Rows are points. To make a cloud, some directions were put in groups of two or more. Within a group, all points are equally far from the middle, so they leave a hole (a ring in 2 directions, a hollow ball in 3). The other directions are filled evenly. Then the cloud was stretched, turned, moved and blurred a little. How many holes are there, and how many directions does each take, smallest first?
In the rows, zero is written as 128.

Cloud (13 x 2):
[[162 152]
 [112 197]
 [ 76 126]
 [122  93]
 [158 111]
 [ 87 110]
 [164 142]
 [126 193]
 [160 157]
 [126 193]
 [155 168]
 [ 74 130]
 [ 92 194]]
Holes: 1 (2)

Cloud (22 x 3):
[[ 77 103 169]
 [109 176  82]
 [154  96 103]
 [ 85 157 139]
 [ 81  84 120]
 [103  77 163]
 [ 83 107 176]
 [ 69  95 124]
 [132  87 168]
 [108 179 135]
 [196 151 133]
 [ 91 131  73]
 [103  98  82]
 [158 117 179]
 [104 145 179]
 [116 119  63]
 [ 95  80 164]
 [ 90  81 164]
 [169 154  60]
 [126 121  61]
 [107 176  87]
 [136 172 169]]
Holes: 1 (3)

Cloud (30 x 4):
[[122 111  74  97]
 [119 156 194  71]
 [ 77 141 156  72]
 [141 140 109 104]
 [193  93 130 109]
 [ 73  91 141 126]
 [208 182 144  53]
 [174 171 158  77]
 [169 153 181 114]
 [153 111 148  93]
 [100 101 192  73]
 [104 110 116 109]
 [149 157  99  86]
 [ 95 148 153  70]
 [131  97 197 121]
 [ 68 111 121 137]
 [176 137 184 130]
 [170 107  44 125]
 [152 156  69 106]
 [ 79 113 128 160]
 [ 59 143 130 104]
 [ 80 113 135 102]
 [131 180 127 142]
 [138 147 194 123]
 [171 100 157  93]
 [142 157 211 106]
 [187 160 162  87]
 [201 144 120  76]
 [156  98 180 153]
 [ 95 142 133  74]]
Holes: 0

Cloud (85 x 8):
[[122 161 171 114  85 102 176  88]
 [164 142  58 168  87 133 126 116]
 [114 105 129 185 180 156 103 115]
 [131 191 185 190 156 121 158 109]
 [185 204 129 188 161 141 162 177]
 [171 171  91 165 198 125 112 118]
 [108 106 173 112  93 156 109 189]
 [146  62 121 142 128 136 132 186]
 [185 142 173  71 134 145 180 143]
 [154 132 138 163 117 161  94 197]
 [197 198 118 139 133 127 197 169]
 [103 106 162 121  76 124  60  91]
 [184 204 127 137 107 123  69 136]
 [136 189 195 167 146  91  97  98]
 [108  90 100 197 141 150 161 111]
 [129 133 183 171 130 182 145  74]
 [ 95 122  71 201  91 125 112 153]
 [135 115 183 203 141 144 108 112]
 [108 147 207 141 124  73 107 125]
 [138 171 225 119  90 145  97  83]
 [136 199 139  95 109 174 154 111]
 [ 92 115 115 158 140  77 153 111]
 [168 125 194  67 107 170 158 150]
 [170 140 166 160 140  81 148 176]
 [165 136  83 116 161 130 166 106]
 [ 99  82 211 107 101 145  89 104]
 [141  81  86 130  82 144 110 180]
 [180 182 195 155 165 107 160 124]
 [150 197 181 105 102 101  96 159]
 [ 83 114 179 109  87 139 144 188]
 [205 147 158 106 158 102 117 151]
 [ 95 144 189 136  92  80 135 159]
 [105  71 182 129  67 111 150  97]
 [118 119 132 205 112 148 101  76]
 [123 138 135  76 153 123 178 123]
 [112  99  65 139 120 182 147 176]
 [181 165 185  66 112 164 161 153]
 [143 168  74 145  80 157 104 118]
 [136 136  93 223 131 128  97 151]
 [115 112 112 124 165  79 123  93]
 [ 65 117 163 105 111 114 147 158]
 [101 125 215 158 126 170  96  96]
 [112 105 146 137 132 197 184 108]
 [142  97 206 129 147 178 111 130]
 [171 117 124 127 165  71 108 133]
 [106 132 137 196 175 163 140 105]
 [135 140 161 111 183 135  95 166]
 [106 151 212 125 116  74 123 128]
 [144 202 212 118  98 139 102  89]
 [149 173  90 110 109 118  58 131]
 [101 218 177 144 138 157 144 134]
 [155 217 186 116  89 159 116 114]
 [117 227 175 142 117 149 156 160]
 [177 219 142 172 126 132 170 191]
 [166 117  69 138  85 117  83 138]
 [146 133 214 187  79 139 145 127]
 [185 120 106  92 115 136 181 149]
 [176 150 188 177 105 131 105  84]
 [145 123 117 214 108 137  85 133]
 [141 171 128 165 110 210 165 188]
 [136 147 185  83  55 107 130 131]
 [180 183  65 178 145 101 101 118]
 [151 141 191 126  49 152 139 170]
 [185 190 184 167  86 128 135 103]
 [157 150 165 163 161 139 210 170]
 [125 145 149 143 139 214 103 144]
 [116  63 146 114 138 149 166 177]
 [176 123 143 168  86 114  73 120]
 [120  84  76 144 149 184 113 147]
 [136 161 138  95 132 109  92 187]
 [129 174  87 120 106  97  66 127]
 [140  49 130 147 116 129 168 156]
 [133 104  52 199 114 144 118 165]
 [100  40 141 127 129 141 146 123]
 [143 196 212 152 126  98 167 107]
 [114  64 172 153  68 104 148 117]
 [144 114 230 135 115 139 101  77]
 [105 132 170 111  90 165 174  79]
 [ 84  92 147 113  93 146  96 172]
 [109 152 144 209  98 144  85 133]
 [112 146 192 120 104 201 182 178]
 [148 184 234 119 112 107 135  85]
 [ 86 161 142 160  78 183 176 158]
 [163 181 216 111 169 131 158 107]
 [133 160  95  89 152 121  72 144]]
Holes: 3 (2, 3, 3)

Cloud (105 x 9):
[[144 141 176 168 144 100 178 125  69]
 [164  88 135  73 128 147 164 172 152]
 [170  88  89 140 159 116  65 201  62]
 [178 187 135 126 112 159 156 141 121]
 [165 136 110  87  50 124 183 139 132]
 [125 148 166  25 119 173 113 168 138]
 [154 125 157  38 130 105 134 150 106]
 [122 213  81  68 126 145 131 150  87]
 [119 145 149  47 146  71 155 117 183]
 [148 187 152  36 138 108 152 111 197]
 [131  85 108  96 125 126 213 147 102]
 [ 79  96 139  60 123 101  85 148 113]
 [193 123 152 130 186 126  92 102 115]
 [152  79 175  74 140 103 102 187 114]
 [124 107  99  51 180 167  97  85 105]
 [156 168 109  95 159 112 128 146 202]
 [122 174  94  84 126  69 117 121 165]
 [140  71 111  74 152 146 177 128  63]
 [135 132  73  63 136 106  52 135 104]
 [142  84  96 131  98 146 105 157  54]
 [167 201 136  99 105 130 170 148 106]
 [211 161  87  16 108 146 103 104 125]
 [150 113 167 121 159 140 201 120 151]
 [102  93 138  59 136  62  49 103  88]
 [157 105 124  59  87 124  86 212 118]
 [141 161  99 162 129 205 193 140 156]
 [ 57 110 138  82 144  93 107 167 128]
 [124  29 142 128 141 115 139 148  53]
 [154 122 130 120 151 117  80  85 158]
 [152 169 190 129 132 137 107 173 132]
 [131 159 179  98 104 144 179 155 160]
 [146 207 146  35 132 153 139 105 140]
 [165 131  95 127 126 115  71 112 118]
 [141 166 130  91  43 124 149 133  99]
 [124  74  89  56 178 102 105 136 156]
 [144 103 154 132 130  94  46 119  90]
 [184 126 136 120 154  75  41 172  46]
 [172 119  94 119 131 183  63 179 134]
 [ 97  99 113  55 129  98 185  71 141]
 [141 108 101 190 106  97 118 140 114]
 [158 166  49  48 147 163 148 168 149]
 [169 144  96 158 129 168 149 112 100]
 [128 122  94 122 116 112  91 115 136]
 [155 150 167  73 155 100 120 131  60]
 [177 108 168 103 144 124  89 189  88]
 [102 155 159 142 155 131 140 174 112]
 [153 139 139  77 150 184  90 107 122]
 [161  72  82  98 150  68 112 180 148]
 [143  68  94  82 102  80 166 121  92]
 [192 187 177  71  80 135 113 155 134]
 [151 154 105 180 148  92 152  82 136]
 [171 102 126  30 134 163 125 110 173]
 [136 147 150  14 130 103 143 159 125]
 [115 124 122  66 137  97 106 118 194]
 [189  75 169 104 131  77 151  88  97]
 [152  55 133  47 142 102 125 111 142]
 [128  78  81  28 136 126 183 147  94]
 [173 130  96 158  82  80 108 114 141]
 [156 141 168  74  77 127 169  95 165]
 [110 106  66 158 122 121 134 190  85]
 [153  87 185  91 130  91 140 132 160]
 [ 91 175  91  52 136 127  84 188  92]
 [107  94  66  56 105  78 148 176 107]
 [117 153 135  47 162 192 141 186 149]
 [150 172 138  86 144 134  74  82 156]
 [103 151 132 177 145  97 126 146 121]
 [143 110  71  53 164 100 161 145 149]
 [164 106 113 144 102 123  94 174  67]
 [107 167 141  99 153 186  91 186 169]
 [113 138  60 103 178 108 141 158 152]
 [106 121 119  92 127 166  99 142  80]
 [114 111  92   7 170 137 157 153 177]
 [147 156  95  45 150 173 100 117 132]
 [121 158  99  85 142 134 101  67  77]
 [160  66 177  92 174  37 119 105 133]
 [140 184  55  77 106 157 126 133 187]
 [142 156  69  71  89 163 233 142 162]
 [168 124 117 105  69 142 194 132 110]
 [168 100 169 104 131 101 178  78 120]
 [121  94  93 109  74 134  98 116 149]
 [144 119 123  53 179 154  81 127  70]
 [123 153 189 132 172 119 157 132  98]
 [109 116 130  78  70  90 148  97 108]
 [123 164 121  48 131 174 109 158  97]
 [180 166  80 122 164 108 149 158 157]
 [105 108 115  65 105 122 133 181 207]
 [138  46 112 116 136  74 177 152 101]
 [203 131 112 138 147 140 144 101 140]
 [163 102 139 107  87 119 185  93 161]
 [166  58 104 119 163 123 202 131 127]
 [ 91  55 105 107 103 148 112 135  72]
 [174  98  46  32 151 121 149 136 102]
 [205 118 120  91 164 148 128 151 120]
 [120 121  81  71 122 108 108 123 167]
 [149 108 107  92 108  99  53 131 143]
 [145  88 100  64 105 113 190  68 106]
 [110 103 109 125 118 174  94 111  92]
 [120  56 162  97 144  80 137 147  92]
 [154 138  69 135 107 102 172 100 164]
 [119  73  43 128  93 118 133 134 115]
 [171 146 112  54  93 150 140 166  89]
 [183 179  92  84 104 190 111 128 130]
 [171 114 107  84 156 101 106  95 152]
 [144 141  79  97  79 148  78 138  68]
 [148  92  94  85 133 179 178  71 147]]
Holes: 1 (3)
